Every row gives one point. A path goes straight from each point to the next, and from the last back to the first. The post is the endless flat space through its rows: a point in 2 columns, a line in 3, a plane in 4, and so on, so that a path can go around it. Count how often the path circles the post. Going back the other way cancels.
(in the rows, 128 means zero)

Post:
[[136 140 164]
 [105 108 109]]
Path:
[[117 141 110]
 [141 112  79]
 [159  82 134]
 [166 119 123]
 [157  93 164]
 [ 90 108 153]
 [ 97 147 170]
 [ 69 144 117]
 [ 77  95 120]
 [109 150 177]
 [126 150 144]
 [189 151 144]
 [110  57  73]
 [137 104 130]
 [194 158 178]
 [146 132 183]
 [ 61  77 132]
 [ 69 112  98]
 [124 169 118]
 [180 158 136]
 [158 137 173]
 [112 104 144]
 [ 83 111 178]
 [ 87 128 100]]
Times around: 3

Post (5 x 6):
[[133 207 184  97 120 138]
 [127  72 129 153 141 127]
 [151 137 117 170 114 120]
 [105 104 115 105 112 127]
 [128 131 101 112 131 155]]
Path, 30 rows:
[[113 164 146  77 120 128]
 [156 138 158 152 134 127]
 [121  78 138 142 122 132]
 [ 98 155 162 156  61  92]
 [120  92  77 167 137 123]
 [172 208  79 128 131 140]
 [149 168 137 117 115 132]
 [162 147 159  96 184 212]
 [150 110  99 175 146 170]
 [ 79 107  98 115  89 105]
 [119  54 158 147 169 116]
 [154 154 119 112 135 153]
 [140 174 141  88 134 167]
 [120 149 143 141  80 120]
 [139 119  94 146 153 168]
 [ 81  38  58 112 133 114]
 [149 207 185  58 137 140]
 [162 196 163  97 108 140]
 [154 170  64 134 128 181]
 [130 101 121 163 154 150]
 [108 110 150 154  90  65]
 [146 164 173  77 195 172]
 [154 112 103 134 144 157]
 [142 134 156 155 122 133]
 [151 135  77 141 106 137]
 [157 136 101 173 100  96]
 [108  78 197 163 104  51]
 [ 98 103 110 149 112 122]
 [146 188  67 128 114 166]
 [148 108 130 166 180 161]]
Times around: 4

Post (10 x 11):
[[149 115 103 142 103 137 154 168 125 159  84]
 [117 133 120  85 110 125 143 120 152 104 109]
 [126 163 110 124 136 169 130 159 122 123 121]
 [172  78 139 124 249 102 115  38 128 125 171]
 [139 137 129 111  80 195 129 124 124  85 122]
 [147 107  96 166 150 120 167 127  97 159 150]
 [133 105 135 124 146 155  89  98 151 151 152]
 [140 139 128 118  84 172 110 176  82 103 109]
 [129 143 160 143 134 121 136 109 125 118 127]
 [134 138  83 135  90 117 134 136 138 111  96]]
Path (25 x 11):
[[113 120 135 156 120 123  90 118 189 130 128]
 [103 157 162 103  94 194 115 150  99  90  83]
 [170 112  95 161 181 167 111 133  80 167 149]
 [153  95 128  86  66 118 123 133 121 114  97]
 [160 100  84 222 170  89 148  97 125 160 170]
 [124 114 152 140  57 163 121 125 131  99 107]
 [167 113 114  94 142 143 164 117  86  76  66]
 [128 143 170 125  59 160 155 161 106 135  98]
 [125 105 134 145  19 117 120  89 149 111 161]
 [156  62 127 127  91 177 144 133 129 149 119]
 [131  93 161 170 154 188  91  66 162 161 148]
 [116 139 164 158 110 131 156 106 123 151 125]
 [155 129 140  39 129 122 132  91 140  72 144]
 [130 147 149 113 111 205  79 174 148 139 151]
 [184  47 116 122 189 227  79 132 108 131 105]
 [105 154 160 135 118 180 206 123 120 160 108]
 [100 158 101 197  72 159 123 131  84 118 122]
 [155 149  56 145 232 166 117 136 121 100 159]
 [160  95 104 150  98  69 142 123 144 136 113]
 [147 132  89 101 112 127 118 159 143 147 144]
 [134 171 122 132 100 158 124 142 139  72 130]
 [144 101 146 163 118 196  72 140  97 148 138]
 [158 100 142 146 152 180 112  97 110 158 139]
 [147 158 138  88 127 129 132 135 112 101 116]
 [146 114  96 152 132 107 123 109 159 149 159]]
Times around: 4

Post, 17 rows:
[[ 89 156 101 101  59 130  88 150 124 138 193 141 133 100 101 138 141 109]
 [166  64 131 164 117 153 129 151  76  91 122 163 161 125 134 128  84 131]
 [121 172 141 141 132 146 147 165 127 157 128 129 113 128 145 161 140 129]
 [176 121  85 174 118 169 179 120 159 124 141  89 143  86 109 147 151 146]
 [ 95 139 172 115 163 155 105 175 142 125 117 118 128 129 104  90 130 129]
 [137 130 101 138 131 145  69 113 100 114 146 120 123 133 120 165 121 108]
 [ 88 136  92 117 136 165 140 146 119 104 165 122 180 164 105 127 121 132]
 [117 122 143  73 112 142 152 131 116 131 137 104 139 160 154 152 157 115]
 [138 152 141 115 142 164  74 150 144  94 147 107 128 112  79 141 103 168]
 [149 118  66  78 103 164 129 165 144  83 134 132 160 178 144  93  81 116]
 [116 121  92  38 141 111 161 123 128 119 108 133 137 163 103 102 158 156]
 [103 141 177  93 135  78 147 115 105 130 128  94 123 155  86 165 137 132]
 [176  99 124 159 148 130 112  80 116 161 155 123 165  84 112 157  91 127]
 [167 122 105 117 122 147  99 200 121 123 127 127 137 136 101 108 153 156]
 [135 130 152 120 136  84 129 112  91 116 193  89 137 127 249  99 137 133]
 [140 141 111 162 123 106 120  95 148  92 164 124 163 170 127 167 138 138]
 [151  88 138 144 150 119 106 140 129 129 168 108 112 211 192 138 107 148]]
Path (27 x 18):
[[176 125 134 221 150 128 112 120 122 207 127 138 139 166 128 160 146 132]
 [151 146  72  80 103 127 125 181  53 109 100 109 136 124 184 124 124 143]
 [139  73 111  93 125 142 104 140  86  92 149 118 155 177 200 162  94  86]
 [150  88  77 110 104 141 167 158 124  75 123  98 125 193 208 115 131 104]
 [146 120 117 128  93 157 124 162 120  96 105 131 127 129  70 171 115 147]
 [128 147 128 119  99 153 156 115 148 103 154  66 147 145  50 143  63 159]
 [128 141 133 154 103 134 115 122 113 125 122 161 165 156 112 150 115 124]
 [158 185  35 136  84 118 106 106 163 108 177 104 135 102 123 101 173 141]
 [167  99 140  52  90 183 147 197 114 140  83  82 177 163 120 146 107 104]
 [115 123 161 116 136 149 132 158 109  68 142 105 137  70 171 135 153 160]
 [ 99 120 140  93 121  88 131 185  96  98 128 152 145 144 182  74 134 153]
 [193  73  90  55 143 154 102 109  86 155 163 126 166 104 158 116  42 201]
 [129 107 136  91 143 151 119 104 128 203 198  84 193 135 177 123 123 126]
 [181 149 122  92 102 119 125 124 160 105 105  83 103  44 145  99 145 158]
 [ 89  68  90  60  90 223 121 142 175 104 188  99 114 139 123 135 106 122]
 [135  69 176  91 181 100 122 128  61 135 120  79 141 124 157 106 142 154]
 [116 101 126 104  88 176 135 136 174 140 164  88 158 121 111  75 119 163]
 [146 163 148 106 160 124 101 122 122 175 179  68 132 150 183 149 168 138]
 [141 118  94  95  81 135 126 130 134  85 134 197 152 143 109 125  86  90]
 [140 128 132  30 118 106 176 203 100 139 125 105 119 140  92 150 181 147]
 [162 115  54 198 105 100 155 107 119  37 145 125 182 111 154 139 105 171]
 [159 137 110 183 177 152  85 184 128 117  93  75  65 197 193 115 158 193]
 [218 104 105 174 118 159 151 158 104 127 149  86 109 113 188 123 102 156]
 [175 204  78 140 141 131 127 106 154 162 149  89 145  87 111 156  93  83]
 [141 164 184  73 133 107  99 126 115 186 177 116 141  76 117 134  93 139]
 [122 142  53  89 130 102 161 114  77  85 125 102 187 188  32 135 129 170]
 [161 141 176 159 106 131 108 145  91 111 120 130 122 119 160 114  92 158]]
Times around: 1

Post (17 x 18):
[[141 133 109 138 134 145 150 209  95  98  83 164 138 167 136  82 113 131]
 [148 120 144 142 137 141 138 120 127 175 122 127 161 157 134 101 120  85]
 [136  92 153 143 100 119 105 114 126 122 118 124 170 141 110 135 121 119]
 [122 164 159 147 125 123  81 163 135  46  85 115 147 163  86 130 104  77]
 [ 77 138 154 151 132  94 156  92 110 121 149 127 103 132 155 113 103 106]
 [135 153 143 147 144 132 123 131  91 116 109  77 152 128 132 123 125 102]
 [128 128 148  96 157  99 135 152 113  92 163 133 113 163 158  40 142 194]
 [158 106 180 146 164 130 121 153 111 170 121 138 148 130 160 127 133 121]
 [165 100 179  92  94 215 156 114 147 165 109 131 150 106  96  94  75 162]
 [144 104 125 136 101 140 102 119 108 168 165 120 103 147 143 102 142 115]
 [ 68 112  62  80 120 150  69 127 128 126 195 157 137 172 178  84 148 112]
 [151 124 138 122 181 128 142 117 166 148 145 104  88 167 128 122  96 148]
 [139 141 143 144 208 126 134  61 169 122 141 132  73 127 134  94 115 173]
 [138  89 152 113  96 176 114 116 136 171  72 114 144 123 112  93  87 156]
 [136 160 130 139 131 112 108 104 112 177 144 143 155 154 118 179 136 165]
 [ 50 125 130 103 192 124 187 100 140 159 146 135 117 122  94 113 127 151]
 [116 124  91  97 114 146  75 147 187 121 142 123 127 149 172 107 153 119]]
Path, 31 rows:
[[ 89 121 106 138 118 166  99 135 146 127 150 135 126 141 146 104 151 127]
 [ 97  98 180 155 133 118  84 124  72  95 123 148 114 152 140  98 136 172]
 [142 147 141 166 150 115 121 122 135 153  98 143 119 144 183 124 131 112]
 [132 140  92  79 100 155 109 130 134 184 105  99 138 175  97 107 109 145]
 [117 120 131 128  95 123 163 107 143 147 154 164  87 143  93 120  62 113]
 [174 135 104 139 120 157 146 167 143 155 117  51 104 146 150  26 135 121]
 [220 122 205 131 136 142 118 193  60  98 191 156 143 192 182 112 124 244]
 [143 107 169 125 131 167  97  96 112 164 153 146  98 165 111 119 139 169]
 [103  79 145 114 207 155 149 158  92 183 101 198 104 139 107 129 116 199]
 [100 101  98 141 139 173 130 136 133 149 120 108 125 174  89 141 137 118]
 [148 158 147 148  91 115  50 171 108 163 196 140  94 229  91 147 123 120]
 [ 61  96 121 120 154  87 146  58 157 112 128 159 152 132 132 122  73 187]
 [131 112 200 155 176 109 129 156 118 103 108 170 103  82 135 120 105 100]
 [ 95 142  98 102 163  78  67 147 153  95 102 137 135 156 160 131 168 165]
 [124 116 149 132 147 100 152  96 118 153 119 106 113  82 205  99 101 139]
 [109 140 140 123 110 136 136 104 148 212 172 130 100 141 116 120 123  94]
 [131 126 154 147 157 131 161 102 193 148 114 131 160 153 129 176  67 175]
 [172 123 186 134 122 108 172 189 131 104 149 116 108 159 190  91 114 144]
 [116 132 195 134 129 131 153  94 175 137 125 160 114 163  81 118  83 101]
 [164 168  96 122 181 172 149 208 136 188 109 122  92 249  73 122 111 164]
 [ 78  97 128 171 157 117 109 111  80 150 100 119 146 126 108  68 142 112]
 [161  96 116 129 183 140 116 156 147 124 110  74  96 108 135  78 119 111]
 [108  90 133 152  78  90 136 112  89 123 145 141 132 104 120 104 172 101]
 [117 132 124  87 136 158 167  51 124 161 158 116 101 141  79 120 120 155]
 [150 175 127 169  90 156 124  25 104 147 128 112  93 151 112 170  63 154]
 [ 61 134 163 144 113  77 172  25 145 141 171 160 146 170  89 184  62 164]
 [102 128 144  91 126 169 151 166 229 124 166 146 133 175  87  76  82  74]
 [128 161 112 153 182  91 133 116 126  91 126 150 147 127 160 141 102 119]
 [164 116 109  94 102 108 136  68 142 164 150 121 100 156 172  38 135 171]
 [191 139  96 116 167 166 130 170 120 162 109 131 161 139 119 113 107 105]
 [111 104 132 120 101 124 155 114 148 170 122  33 117 122 102 109 107  91]]
Times around: 0

Post:
[[128 144 115 121 122  49 152 124  76 140  88  57 156 192 119 134 172 150]
 [ 75 156  90 149 151 132 132 117 101 193  94 119 146 121 116 102 134 141]
 [141 178 117  94  56 154 126 108  89  81  92 225 204 193 136 167  40  25]
 [ 77 173  81  92 130  64  78 174 136 154 113 100 161 136 105  94 136 186]
 [132 103 120 143 105 143 140 102 112 137 136  59 136 118 142 117 135 105]
 [145 101 118 134 108 147 124 114 150 135 114 143 123 144  71 105 123 137]
 [108  97 142 116 103 107 126 121 111 198 119  96 120 104 129  94 174 114]
 [165 111 129  96 135  75  87 107 134  44 118 107  77  69 168  67 142 190]
 [125 109 135 125 139  80 112 130 140 128 143 147 164 165 100 146 114 126]
 [149 127 155 109 125 139 128 179 119 127 142  93 152 187 152 128 123 113]
 [ 85 123 115 148  74 149 107 112  84 108 107 177 132 153  92 176 150 112]
 [109 150 143 129 143 113 130 131 118 178 119 134 145  82  49 117 112 163]
 [113 114 106 120  75 157 136 168 103 109  93 144 185 152 142 137 101 122]
 [139 119 118  98 140 128  99 127 113 103  89 116 172 156 125 118 102 114]
 [114 110 151 111 125 133 123 108 151 120 142 120 162 133 132 105 158 136]
 [141 101 105 121 113 126 114 151  82 139 148 109 179 159 165 118 175 136]
 [168 158 106 144  92 151 123 110  90 127  91  81 163 170 191 166 113 156]]
Path, 25 rows:
[[ 68 109 181 126 107 130 160 188  53 182 116 137 140 166 136 138 164  84]
 [175 129 194  96 102 105 163 163  68  96 177 138 127 118  99 125 136 134]
 [107 130 119 142 101 100 118 174 117 141 136 130 154 146 112 152  83 158]
 [170 148 113 138 153  68 153 109  98  99  84  70 172 201  79 144  34  64]
 [ 89 155  59 166 204 119 106 113 123 118 100 132 169 159 189  98  87 207]
 [ 85  94 181 101 134 166 117  87 115 132 137 151  88  93  23 102 115  75]
 [118 150 112 134  92 181 104 187 154 150  97 146 171 154  97 179  60 175]
 [108 110 134 128 110 158 138 123 151 106 124 103 145  71 128 102 130  84]
 [115 120 130 130 109 149 118 124 164  75  94 119 105 111 129  74 115 118]
 [134 145 149 125 135  99 121  89  71  92  65 177 134 162 112 140  61 127]
 [180  94 130  88  77 199 121 118 125 184 131  99 121 180 177  63 146  97]
 [129 108 134 105 108 123 107 133 114  94 101 141 153 183 153  94 123 124]
 [135 151 135 134 107  79 125 119 102  70 106 125 123  78  72 135  82 155]
 [120 106  97 136 133 138 141 104 131 103  91  66 178 132  80  95  93 145]
 [ 74 150  61 132 147 119  86 116 140 127 120  93 165 107 147  84  95 151]
 [116 107  85 105  98 134 118  76 102  72 125 139 148 118  59 104  94 104]
 [134 134 148 101 140 188 139 114 135 127  80 121 139 130  48 109 117 119]
 [ 91 134  93 140  76 124 123 115 135 188  90 109 158  84 106 113 165 157]
 [ 10 188  94 105 123 173  66 152 141 117 114 183 209 102 132 115 138 111]
 [182 145 159  96 110  90 100 159  48  40 120  98 189 208 128 179 165  94]
 [161 115 140 130 126 127 139 142  48 107 160 112 158 198 162 121 182 122]
 [152  98 157 113 147 172 105  97 103  89 150 147 120 152 191 125 145 117]
 [ 87  92  72 112 178  61 115 147  79 128  75  61 168 146 131 130 117 115]
 [149 155 117 153 176 132 132 115 133 144  98  25 133 101 185 109 144 193]
 [110 132  95 135 152  78 106 130 128 174  88  97 152 203 135 126 103  89]]
Times around: 3

Post, 17 rows:
[[191 145 168 115 184 125 140 142 129 120 150  90  85 173 115 123  62 151]
 [ 77 132 167 169  89 134 126  88 114 164  97 104 122 113 113 142 186 125]
 [118 150  98 196 139 109 150 195 125 157 136 117  89 139 127 141  73 176]
 [142 117 118  84 191 121 171 128  80 146 133  85  87 150 136 108 138 122]
 [152  82 110  92 126 130 142 131 112 125 136 106 122  82 110 114 106 149]
 [ 80 100 185 149  89 169 111 126 122 155 109 104 159 107 133 144 165  64]
 [143 133 142 106 186 141 154 162 106 151 135  92  80 136  82 177 115 133]
 [119  74  80 145 112 138 141 133 176  99  94 147 105  90 109 105 169 159]
 [159  94 110  58 192  89 195 114 115 104 117  94 144 190 111 133  93 135]
 [181 121 110 107 146 120 144 113  98 103 112 119 129 140 117 129 151 107]
 [ 72 125 171 181 113 160 136  84 121 177  77 136 161  93 116 114 152  76]
 [150 115 117  82 194 105 171 101 136 107 163 102 141 141 122 134 128 134]
 [ 84 123 148 177 120 163  98 109  89 148 116  84 162 128  76 126 168 102]
 [137  88 100 131 106 109  97 123 162 140 129 178 113 127 103 103 153 134]
 [ 88 113  67 107  94 168 107 119 175  98 103 173 130  91 115  99 155 178]
 [ 54 126 169 177 100 125  99 131 122 123 105 134 127  76 109 130 135 117]
 [ 95  66  87 132 123 156  88 102 153 102  98 153 121  84 150 126 141 147]]
Path, 23 rows:
[[153 138  84 101 165 119 178 101 157  29 119 104 111 127 129  92 119 166]
 [147 101 139  94 112 144 212  94 139 144 112 126 119 141 106 120 117 157]
 [143 126 197 136 125 110  79 177 107 143 181 123 113 127 112 154  98 105]
 [140 145 121  96 147 108 122 157 135 134 122 130 111 181 155 101  62 157]
 [108 133 118 141  73 168  95 132 147 117  85 144 108  83 120  87  91 171]
 [106  75 206  87 146 136 129  85 130 115 110  71  98  73 107 146 147 114]
 [148 113 164 159 122 184  97 158 157 108 159  86  83 122 136 127 118 125]
 [129  84 169 109 193 148 162 150 122 188 115 149  54  88  87 125 128 103]
 [112 125 130 170 105  75 201 145  87 205  81 114 135 106 179  71 150 123]
 [109 118  65 123 167 151 124 120 128 145 130 121 171  68 131 135 106 134]
 [150 133 110 140 100 111 125 129 153 150 101 148 152 154 116 131 201  88]
 [131  76 112 151 121 184  88 210  85 194 129  80  80 113  36 194  29 119]
 [167  80 170 175 110  84 199  92 123  89 129 103 127 121 127 128  93 109]
 [146  82 208  95  91 115 104 122  51 169 100 131  92  73 110 152 174 100]
 [157 105 119  57 152  95 128  53 147  88 118  90 163 170  43 149 122 210]
 [ 95 115  79 135 142  96 103 137 128 143 149 107 130 165 105 125 126 158]
 [104 153 116 173 122 160 161 152 208  81 118 158 102  70  92 110 125 170]
 [ 99  94 161  60 130  71 148  96 177  56 158 123 178 170 138 179  94 136]
 [154 165 146 158 134 116 142  93  79 141 136 129  91 123 118  78 170 150]
 [ 89  72 136  86 137 128 170 118 153 152 114 104 128  73 120 166 146 143]
 [189  95 177  74 121  83 146  91 108 160 109 115  70 132  85 162 185  82]
 [  7  93  58 110 112 138 146 130  79  91  86 107 107  75  81 137 200 137]
 [110 127 164  99 128  89 170 107 168  83 123 112  94  73 136 129 117 126]]
Times around: 4

Post:
[[154 134 110 134 150  93 154 118 111 146 135 103 102 116 125 179 111 140]
 [154 128 138 152 116 141 118 132 100 135 181 150 109 168 138  97  93 156]
 [132 134 148 141 149 115  87  62 103  98 114 105 115 164 162  99 122 118]
 [127  92 137 131 144  81 102 130 127 175  96 112 142 109 173 137 119 138]
 [114 133 131 118  91 132 139 144 148 161 128 110 149 109  68 105 114 131]
 [131  87 125 103 126  80  96  89 132 123 147 120 141 131 150 113 102  89]
 [104 126 173 131 134 187 144 112 149 128 115 127  97 139  61  54 100 142]
 [149 156 124  92 138 154 108 132 135 129 149 126 143 106 132 143 124 128]
 [138 146 101 156 126 112 169 121  89 149 129 147 107 154 163 122 101 101]
 [ 92 142 139 126 141 142 140  86 157 160 156 106 154 154 113 104  96 125]
 [130 183 114 113 154  94 157 158 140  91 104 158 135 139  92 117 138 149]
 [ 80 106 125 130  85 109 114 176 113 129 146 139  93 157 149 104 112 119]
 [100 130 147 115 151 125 183 167 127 149  91  47 129  95 107  86 134 164]
 [ 91 123 131 196 123 128 116 150 123  99 134 123 167  67 147 102 107  94]
 [111 138 119 117 122  63  85 113  83 118 142 162 128 109 110  88 101  92]
 [ 92 139 169 124 121 128 120  77 159 126 129 145 122 130 100  65 152 122]
 [126 161  95 121 141 163 191  94 150 126 125 120 110 138 132 127 117 191]]
Path, 23 rows:
[[ 90  96 121 175 132 186 110 109 156  79  81  96 172  89 137  67 111 117]
 [155 168 101 129 135 129 137 150  88 114  95 169  13 141 131 121 101 162]
 [ 65 127 160 144  90 116 126 110 149 173 102  64 123 101 132  92 139 148]
 [120 163 155 170 124  42 137 108 148 124 135 160 143 140  88 155 145 125]
 [ 94 116 140 153 102 137 108 127 105 107 116 137 109 162 122  88 106  82]
 [154 141 111 140 160 122 147 118 160 150 117 149 188 152 173 127 132 149]
 [131 134  71 140  91  90 181  72 107 190 147 148 112  50 175  90 146 145]
 [141 121 107 106 173  47 144 114 145 145  75 103 170  99 175 143 110 131]
 [124 109 120 126 108  64 126 137  81 113  83 154  95  90 127 105 137 124]
 [134  84 144 179  85 191  94  98  96 108 109 116  96  63 103  93 132 110]
 [132 140 130 129 112 144 118 127 124  83 118 119  92 150 113  96 140 146]
 [137 137 215 146 181 129  63  82 179 139  85 121 136 172 162 106 125 134]
 [169 145 126  82 134 116 129 129 115 112 157 137 129 184  93 112  69 152]
 [103 162 108 161 112  62 137  60 123 120  84 141 168 111 129 142 158  67]
 [135 144  88 115 132 119 131 126  66 157 196 116 136 108 103 125  82 126]
 [150 129 113 165 141 130 132 108 133 120 100 113 115 140 133 134 107 121]
 [106  95 150 129 141 111 143 157 160  91 127  84 111 117  70  89  90 180]
 [132 136 173 102 140 103 136 156 102 133 143 126 116 125 121 127 141 112]
 [132 136 131 106 134  94  98 146 122 176 119 156 145 129  98 163 137  85]
 [ 68 136 113 136 107  84 103 168 134 107 143 159  71 120  83 125 141 102]
 [ 50 164 133  81 151 156 137  54 249 118 167 120 127 158  93 114 119 156]
 [117 121 148 157 164 109 131  77  85 131  75 162  66 137 155  98  98 119]
 [ 76  83 153  91 135 112  66 107 140 143 153  76 174 117 121 104  99 137]]
Times around: 5

Post, 17 rows:
[[186  73 129 125 111 107 164 164 125 127 134 108 139 116 135 114 166 115]
 [158 164 187 144 148 130 122 134 156 147 129 160 171 153 127 130 104 135]
 [123  98  87 124 104 128 139 170 131 134 141 161  91 116 143 128  98 151]
 [129 141  79 162 124 155 124 134 110 162 131 107 103 123 162 108  97 118]
 [161 112 176 121 155 131 160 136 145  97 103 124 147 107 117 122  75 153]
 [162 146 148 152 120 127 151  96 112 100 100 142 126  70 121 143 188 134]
 [123 141  85 127 135 115  70 191 119 119 143 107 115 140 130 131 134 110]
 [106  92 161 127 124 140 125 135 115 140 121 113 126 117 200  52  94 116]
 [ 92 139 139  83  95 100 144  83 109 173 109 125  83  92 151 128 125 142]
 [144 132 135 131 111 132 164 150  86 139 150 138 103 132 136 135 116  87]
 [ 96 205  80 146 148  92  56 154 155 138 164 100 123  87 126  87 133 129]
 [139 135 170 136  83  92 145 120 125 103 149  96 126 182  69 132 125 163]
 [102 145 116 176 178  94 128 187 115 129 101 125 168 133 169  65 123 103]
 [190 183 152 117 122 110 148 182 159  81  98 132 171 136 109 140 146 171]
 [114 147 147 126 123 182 152 173 186 144  78 132 134  72 115 119 107 196]
 [129 126 110 139 103 131 158 131 121 104 158  94 129  82 164 153 177 135]
 [ 75 159  82 100  97  88 150  96 143 135 115 114  99 101 119 113 152  82]]
Path (30 x 18):
[[177 140 111 167  92 160 170 116 127  99  91 101 115 120 188  99 120 133]
 [201 157 137 156 162 105 120 130 149 163 156 122 106 107 117 110 150 108]
 [137 165 191 127 122 149 130 180 159 112 157  66 121  74 135  95 119 123]
 [ 56 121 124 154 152  94 123 114 133 127 131 126 150 112 181 133  46 158]
 [147 134 116 108 178  69 123 107 185 144 117 131 188 100 129 121 118 108]
 [ 85 101 127 161 149 127 119 191  60 132 156 249 100 190 131 142  99 110]
 [ 84 146 120 120 155 142 136 122 158  95 126 111  94 100  86 163 102 183]
 [149 139 215  54 106 128 140 124 191 170  74 124 111  66 170  91 168 128]
 [ 38 195 171 158 133 141 134 156  84 151 123 144 112  86 159 145 138 109]
 [113 146 102 128  91  77 156  89 107 147  84 110 104  78 158 159 146 103]
 [138 155 143 217 121 138 135 152 107 146 156  82  75  98 159  91 109 189]
 [180 167 153 121 138 117 105 150 146 114  88 105 109  84 154  88 160 156]
 [119 114  44 129  91  86 194  77 194 156 109 142 122  79 178 115  94 104]
 [127 166 135 141 136 106 110 156 108 121  77 109 170 140 163 130 147 147]
 [127 175 123 145 104  77  64 133 100 123 183  97  93  97  55 133 154 204]
 [162 135 173 137 153  92 140 139 125 139 152 169 196 145 168  86  94 124]
 [168 129 104 160 169 114 126 136 111 143 104 165 139 125 116  95 145  82]
 [133 106  78 168 145 100 117 125 157 120 127 138 142 125 187  63 112 167]
 [125 132 135 114 100 110 169 131 217 155 106 136 119 109 160  88 148 137]
 [ 96  85 115 174 134 139 138 103 144 117 141 123 115  99 137 143  92  91]
 [147  74 193 157 125 119 136 134 130 109 134 183 175 148 112 144  64 146]
 [ 56 114 142  95  88 157 122 111 140 120 136  74 130 131 163  95  60 188]
 [155 127 107 123 141  96 135 171 140  54 165 155 154 143 142  90 108 139]
 [130 105  84 108 108 188 176 155 147 101  80  90 150  93 158  95 107 160]
 [ 85 131 114  89 132 113 111 140 144 102 112 164 140 115 126 168 123 145]
 [197 122 131 113 149 163 153 219 136 149  71 137 154 118 128 102 159 120]
 [171 138 158  71  72 154 156 124 167  75  98 125 143 151 219  74 149 128]
 [148 131 135 166 137 111 151 208 113 167 168 145 110 158  73 182 123 134]
 [136 134  98 142  85 123 163 113 123  78 142 139 109  95 170 148 111 147]
 [136 106 133 140  99 189 164 171 106 150  66 130 104  80 125 202 142 163]]
Times around: 3
